Each row is a point. The points of each table are mixes of a few directions, plus a little noise. How many directions does each table use, and how many do they share? Where both have some left over, give the other angles between the two spaces (their principal angles), to ten degrees, smallest first.

First (5 x 2):
0.86	-0.38
-0.39	0.21
0.46	-0.21
-0.62	0.28
-0.28	0.11
Second (7 x 2):
0.04	0.22
-0.10	-0.34
0.13	0.53
0.18	0.68
-0.26	-1.02
-0.12	-0.51
0.14	0.51
Directions: first 1, second 1, shared 0; angles 80

First (7 x 4):
0.29	-0.16	0.46	0.11
-1.01	0.53	-1.58	-0.34
0.33	-0.17	0.51	0.10
0.29	-0.15	0.45	0.10
-0.17	0.09	-0.26	-0.05
0.11	-0.06	0.17	0.04
0.16	-0.08	0.24	0.05
Second (7 x 4):
-0.91	-0.03	0.80	0.39
0.71	0.03	-0.61	-0.28
-0.07	0.01	0.05	0.01
-0.94	-0.03	0.81	0.40
0.40	0.02	-0.31	-0.15
0.27	0.01	-0.23	-0.09
0.55	-0.01	-0.50	-0.21
Directions: first 1, second 1, shared 0; angles 80

First (7 x 6):
-0.21	0.41	-0.18	0.66	1.27	0.16
0.24	-0.48	0.21	-0.79	-1.52	-0.18
0.09	-0.18	0.08	-0.29	-0.57	-0.06
-0.15	0.28	-0.11	0.46	0.88	0.12
0.06	-0.12	0.05	-0.20	-0.37	-0.04
-0.09	0.18	-0.08	0.27	0.54	0.07
0.05	-0.07	0.04	-0.12	-0.23	-0.01
Second (8 x 6):
-0.17	-0.61	-0.27	-0.41	-0.32	-0.09
0.68	1.02	0.39	0.27	-0.44	0.10
0.30	0.59	-0.70	0.16	0.30	0.15
0.33	0.35	-0.43	-0.13	-0.29	0.07
-0.39	-0.31	0.05	0.20	0.65	0.00
-0.49	-0.42	0.23	0.19	0.65	-0.04
-0.60	-0.77	1.09	0.08	0.17	-0.16
0.33	0.09	-0.35	-0.37	-0.72	-0.03
Directions: first 1, second 3, shared 1

First (9 x 9):
-0.14	-0.11	0.05	-0.17	0.24	-0.01	0.40	-0.10	-0.19
-0.51	-0.05	0.02	-0.20	0.40	-0.04	0.52	0.29	-0.35
-0.01	-0.38	0.05	-0.01	0.20	0.10	0.80	-0.10	-0.33
0.70	0.25	-0.13	0.57	-0.87	0.07	-1.31	0.08	0.69
-0.79	-0.05	-0.01	-0.09	0.43	-0.03	0.55	0.76	-0.45
1.07	-0.21	-0.03	0.49	-0.73	0.19	-0.45	-0.59	0.46
0.00	-0.14	0.04	-0.13	0.17	0.01	0.40	-0.22	-0.15
0.32	0.35	-0.10	0.31	-0.56	-0.02	-1.14	0.18	0.53
-0.64	0.32	0.10	-0.78	0.71	-0.27	0.22	-0.30	-0.21
Second (9 x 9):
-0.20	0.25	-0.65	-0.45	-0.88	0.06	-0.08	-0.77	0.47
0.16	0.23	0.86	-0.05	-0.01	-0.04	-0.12	0.28	-0.38
0.07	0.53	-0.90	-0.55	-0.65	0.13	-0.30	-0.84	0.58
-0.01	0.06	0.03	0.25	0.26	0.10	0.03	0.76	-0.27
0.26	-0.26	0.78	0.23	0.93	-0.29	-0.32	0.09	-0.15
-0.47	0.27	-1.18	-0.11	-0.46	-0.02	-0.52	-0.11	0.70
0.57	-0.08	0.41	0.18	0.79	0.08	0.27	0.22	-0.46
-0.29	-0.65	0.61	0.36	0.11	-0.12	0.43	0.30	-0.25
-0.03	-0.34	0.07	0.10	-0.13	0.13	0.61	0.04	-0.26
Directions: first 3, second 5, shared 2; angles 80

First (10 x 12):
-0.23	-0.12	-0.09	-0.29	-0.17	0.25	0.25	0.38	-0.24	-0.17	0.00	-0.58
-0.34	-0.26	0.40	0.17	0.42	0.14	0.59	-0.40	-0.74	-0.02	-0.33	-0.32
-0.19	-0.04	0.22	0.21	0.42	0.07	0.53	-0.57	-0.42	0.24	-0.35	-0.14
0.49	-0.24	0.59	0.59	0.07	-0.67	-1.21	-0.06	0.25	-0.53	0.46	1.46
-0.30	0.05	-0.17	-0.21	0.09	0.34	0.71	-0.10	-0.30	0.25	-0.30	-0.73
-0.09	0.08	-0.21	-0.19	-0.10	0.16	0.22	0.11	0.03	0.11	-0.06	-0.35
-0.17	-0.29	0.23	-0.04	-0.04	0.06	-0.03	0.28	-0.37	-0.39	0.08	-0.16
0.07	-0.29	0.17	-0.08	-0.34	-0.13	-0.65	0.67	0.00	-0.65	0.42	0.22
0.18	-0.01	-0.08	-0.09	-0.31	-0.12	-0.52	0.43	0.31	-0.26	0.31	0.25
0.58	1.12	-1.06	-0.06	-0.04	-0.11	0.11	-0.74	1.48	1.42	-0.24	0.35
Second (10 x 12):
-0.53	-0.23	0.17	-0.12	0.27	0.43	0.97	-0.13	-0.85	0.00	-0.41	-0.95
0.22	0.07	-0.06	0.07	-0.12	-0.17	-0.43	0.09	0.36	-0.06	0.18	0.40
-0.24	-0.24	0.20	-0.09	0.06	0.14	0.22	0.15	-0.44	-0.24	-0.04	-0.35
0.62	0.03	0.02	0.16	-0.41	-0.56	-1.38	0.48	0.82	-0.42	0.65	1.17
0.44	0.36	-0.26	0.12	-0.11	-0.29	-0.51	-0.13	0.78	0.31	0.16	0.68
-0.62	-0.36	0.26	-0.19	0.24	0.46	0.91	0.00	-1.03	-0.16	-0.35	-1.03
0.37	0.15	-0.11	0.08	-0.15	-0.26	-0.67	0.10	0.57	-0.03	0.30	0.62
-0.33	0.28	-0.29	-0.12	0.40	0.41	1.23	-0.72	-0.30	0.80	-0.67	-0.87
0.02	-0.01	0.03	0.00	-0.04	-0.03	-0.10	0.06	0.03	-0.05	0.04	0.05
0.07	-0.01	0.01	0.03	-0.07	-0.09	-0.22	0.11	0.10	-0.11	0.10	0.17
Directions: first 3, second 2, shared 2

First (9 x 18):
0.26	-0.13	0.06	0.38	0.44	-0.46	-0.41	0.11	0.17	0.05	-0.03	-0.29	0.25	-0.26	-0.48	0.10	-0.49	-0.33
0.16	-0.11	0.03	0.27	0.33	-0.15	-0.08	0.38	0.02	-0.07	-0.16	-0.21	0.24	-0.41	-0.42	0.15	-0.36	-0.16
-0.27	-0.43	0.12	0.31	0.14	-0.45	-0.22	0.07	0.31	0.12	-0.04	0.06	0.25	-0.09	0.15	0.00	0.13	-0.32
-0.50	-0.30	0.05	-0.07	-0.32	0.00	0.15	-0.05	0.14	0.09	0.02	0.34	-0.04	0.21	0.63	-0.13	0.64	0.00
-0.69	0.47	0.12	-0.44	0.74	-0.54	-0.12	-1.58	0.25	0.15	-0.14	0.16	0.34	0.32	-0.15	0.27	-1.11	0.31
-0.50	-0.79	0.10	0.42	-0.12	0.13	0.47	1.28	0.07	-0.16	-0.43	0.21	0.36	-0.72	0.29	0.09	0.69	-0.18
1.70	0.81	-0.36	-0.27	-0.85	0.72	-0.43	-0.02	-0.56	-0.01	0.85	-0.50	-1.09	0.76	-0.26	-0.48	0.34	0.07
0.25	-0.03	-0.01	0.21	0.22	0.09	0.09	0.57	-0.12	-0.16	-0.20	-0.22	0.17	-0.48	-0.45	0.15	-0.28	-0.05
-0.40	0.50	-0.11	-0.81	-0.58	0.66	0.55	-0.75	-0.27	-0.02	0.14	0.45	-0.47	0.67	0.68	-0.15	0.45	0.66
Second (8 x 18):
0.23	-0.16	-0.22	-0.32	-0.50	0.01	0.24	-0.49	0.56	-0.19	0.61	-0.36	0.06	-0.44	0.04	-0.24	-0.25	-0.16
-0.11	-0.21	0.13	-0.09	-0.35	0.09	0.46	0.19	0.38	-0.17	0.30	-0.11	-0.01	0.21	0.03	-0.10	-0.01	-0.09
0.00	0.37	-0.51	1.04	1.25	0.22	-0.94	0.35	-1.47	0.77	-0.98	1.02	-0.45	0.33	0.77	-0.28	0.50	0.57
-0.09	-0.57	-0.31	-0.25	0.28	0.13	-0.39	0.05	-0.54	0.20	-0.02	-0.02	-0.32	-0.90	0.78	-0.05	-0.15	0.27
-0.50	-0.27	0.33	0.01	-0.05	0.25	0.23	0.28	0.15	-0.44	0.02	-0.31	0.17	0.11	-0.19	0.57	-0.05	-0.19
0.43	0.18	0.27	-0.87	-0.44	-0.65	-0.01	-0.44	0.46	0.02	0.17	-0.36	0.26	-0.54	-0.61	0.03	-0.32	-0.09
0.27	0.30	-0.17	-0.06	-0.27	-0.03	-0.10	-0.77	0.43	-0.32	0.30	-0.42	0.34	-0.30	-0.49	0.14	-0.20	-0.26
-0.29	0.36	0.48	0.55	0.04	0.00	0.54	0.84	0.04	0.10	-0.38	0.56	0.01	1.50	-0.35	-0.07	0.46	0.02
Directions: first 4, second 5, shared 0; angles 40, 50, 90, 90
